Rows are points. The window is the flat piece filled in between its corners: a triangle in 3 columns, a solid with four corners in 4, and so on. A path goes straight from each point to the next, and from the last back to the first. List the points from which the path goes on through the window.
In the rows, zero is written as 128.

Window (4 x 4)
[[120  44 126 118]
 [ 99 224 185 152]
 [131  87  91 113]
 [159 101 135 141]]
Path:
(1): [127  55  96 141]
(2): [157  60 116  67]
(3): [136 120 168  71]
(4): [105 130 145 155]
(5): [ 98 211 146 189]
(6): [130 209 175 124]
(7): [161 108 142 118]
(8): [147 101 130 157]
(9): [125  41  86 164]
(10): [155  34 123  72]
(11): [144  81 153  59]
(12): [118  68 134 153]
(13): [132  20  88 182]
(14): [141  21 124  64]
(15): [152 164 160  87]
(16): [129 171 118 199]
Through the window after points: 3, 7

Window (6 x 6)
[[191 112 124 101 121 186]
 [113 109 161  48 132 132]
 [150  89  72 196 198 115]
 [ 69 209 160 184 200 108]
 [ 63 134  93  24  66 139]
 [166  83 159 235 158 149]]
Path:
(1): [130  94 149 157 159 182]
(2): [167 128 139 155 135 122]
(3): [187 135 140 158 117  76]
(4): [102 122 104 164 190 214]
(5): [ 72 124 119  88 156 166]
(6): [168 161 116  89  85  73]
(7): [158 135  94 180 128  79]
(8): [104 113 103 147 199 194]
(9): [ 92 146 141 162 216 158]
(10): [143 172 180 180 153  75]
(11): [110 185  88  47 108  40]
(12): [ 68 156 106  66 135 153]
Through the window after points: 1

Window (8 x 8)
[[159 198 181  86 203 124 103 138]
 [ 49 205 157 197 214 200  79 143]
 [156 114 159 109  97 152 170 143]
 [100  63 148  98 112 102  93 123]
 [ 23  98  38 106 130 102  92 165]
 [170 127 142 108 207 111 136 137]
 [170 141  72 157 103 198 103 174]
 [160 116  85 148  74 100 131 152]]
Path:
(1): [ 57 130  69 105 153 121 107  80]
(2): [161 134 129 108 179 128 130  99]
(3): [150 120 143 120 197 107 130 195]
(4): [156 117 124 148 136 137  85 249]
(5): [146 146  91 129 109 180 132 108]
(6): [131 125 130 111 150 117 131  55]
(7): [104 136 156 113 162 109 115 204]
(8): [123 119 132 132 135 124 119 184]
(9): [128 115 107 127 137 140 126 101]
(10): [111 165 103 139 156 170  89  52]
(11): [ 70 135 177 163 184 137 106 231]
(12): [151 102 132 119 129 116 119 228]
(13): [138 121 106 111 122 136 127 120]
(14): [152 130 120 105 182 123 125 111]
(15): [158 119 157 123 180 110 135 176]
(16): [ 73 125  93 121 148 122  97 180]
Through the window after points: 2, 4, 10, 14, 16

Window (9 x 9)
[[136 151 164 115 111  88 118 153 117]
 [181 185  23 147  79 158  94 112 103]
 [119 157 179  86 150 147 104  92 138]
 [139 168 173 109 144  79 249 124 107]
 [135 149 158 166 167  87 153 144  83]
 [151 130 124  75 147  94  35  59 198]
 [ 83 102 158 212  57 208 111 108 124]
 [140  11 156 106 118 205 122 114 118]
 [ 96 137  91 107 135 134 117 144 154]]
Path:
(1): [166 139 131 126 147 148 124 138 153]
(2): [144 179 127 126 146 122 106 129 160]
(3): [ 92 124 120  90 102  96  79  44 128]
(4): [ 89 119 117 125 116 134 122  60  90]
(5): [195 170 130 131 148 168 126 165 165]
(6): [152 139 160 149 120 180 114 136 149]
(7): [ 98  85 121  95 106 107 109  91 102]
(8): [ 73 126 104 135  85 105 127  56  80]
(9): [168 111 153 124 138 180  43 150 188]
(10): [155 152 148 120 140 113 179 129 138]
(11): [ 89 154 145  98 110  94 174  92  64]
(12): [ 62 127 146  99 106 126 105  80  77]
Through the window after points: 6, 10, 12

Window (11 x 11)
[[120 182 121 199 164  82 133 117 166 122 118]
 [155 186  74 159 183  20  80 188 152  55 123]
 [128 126 152  98 111 199  50 160 164 124  57]
 [127  57 171  82 187  99 175 109 110 191  95]
 [121 171 103 172  78  47  80 160 183  31 166]
 [ 23 151 148  96  90 208 166 207 119 124 114]
 [221 111 114 104 214 114 223  84  91 182 159]
 [134 146 103 184 134  59 142 180 214   7  85]
 [ 75 132 155  91 144 172 151 105  77  90  94]
 [135 183  69 105 141  59 100 120 226  85  94]
 [110 189 230  77 147 162 115 152 179 111 114]]
Path:
(1): [164 173 148 127 108  85 142 129 132  94 107]
(2): [177 193 126 172  89  62 139 139 126 147  77]
(3): [117 138 126 136 178 114 118 148 187 106 136]
(4): [ 94 106  75 145 187 107 114 130 232  74 178]
(5): [180 207 123 106 110  59 142 140 144  97  36]
(6): [147 161 127 103 104  75 156 165  88 138  46]
(7): [ 94 102 152 143 164 168  60 116 226  74 178]
(8): [130 117 135 131 207 106 114 127 179  72 139]
(9): [147 176 161 112 115  96 140 128 140 125  86]
(10): [163 119 157  94 146  63 170 132  98 162  67]
(11): [150  95 128 108 208 144 177  99 135 156 160]
(12): [103 130  73 138 215 155 123 160 174 110 149]
Through the window after points: 4, 6, 10

Window (12 x 12)
[[108 115  87 179 131 127 136  93  80 114  92 184]
 [130 116 115  56 185 156 119 121  97 120   7 122]
 [152 180 173 180 162 160  63 103 139 192 111 131]
 [ 88 180 123 208 132 108 103 179 156 149 225 177]
 [132  99 139 169 202  86  95 122 116 133 180 136]
 [150 201 143 198 129  64  38  93 131  47  97 160]
 [220 111 115 157 126  92 112 114 179  99 142 158]
 [102 212 128 103 110 139 116  94  82 211 164 126]
 [100  74  87 129 145 180 108 102 113  95 165 133]
 [ 72 161 208 106 128 111 188  89 173 135 132 159]
 [106  75 106 131 141 134 118 106 139 178  31  55]
 [137 119  88 150 217 148 161  78 173 145  11  35]]
Path:
(1): [153 112 158 194 108 132 133 136  95  88 141  91]
(2): [142 143 133 167 138 139 139 135  99 113 143 139]
(3): [102 162 105 138 166  89  50  40 161 135  91 198]
(4): [120 175 110 143 140 128  82  96 133 163 146 164]
(5): [138 137 203 160 106  83 139 143  75  71 115  98]
(6): [170 169 173 140 119 123 135 130 111 145 109 113]
(7): [ 99 133  64 137 150 124  80  77 152 167 160 156]
(8): [ 88 132  76 119 176 134  82  99 165 143 151 183]
Through the window after points: 6, 8
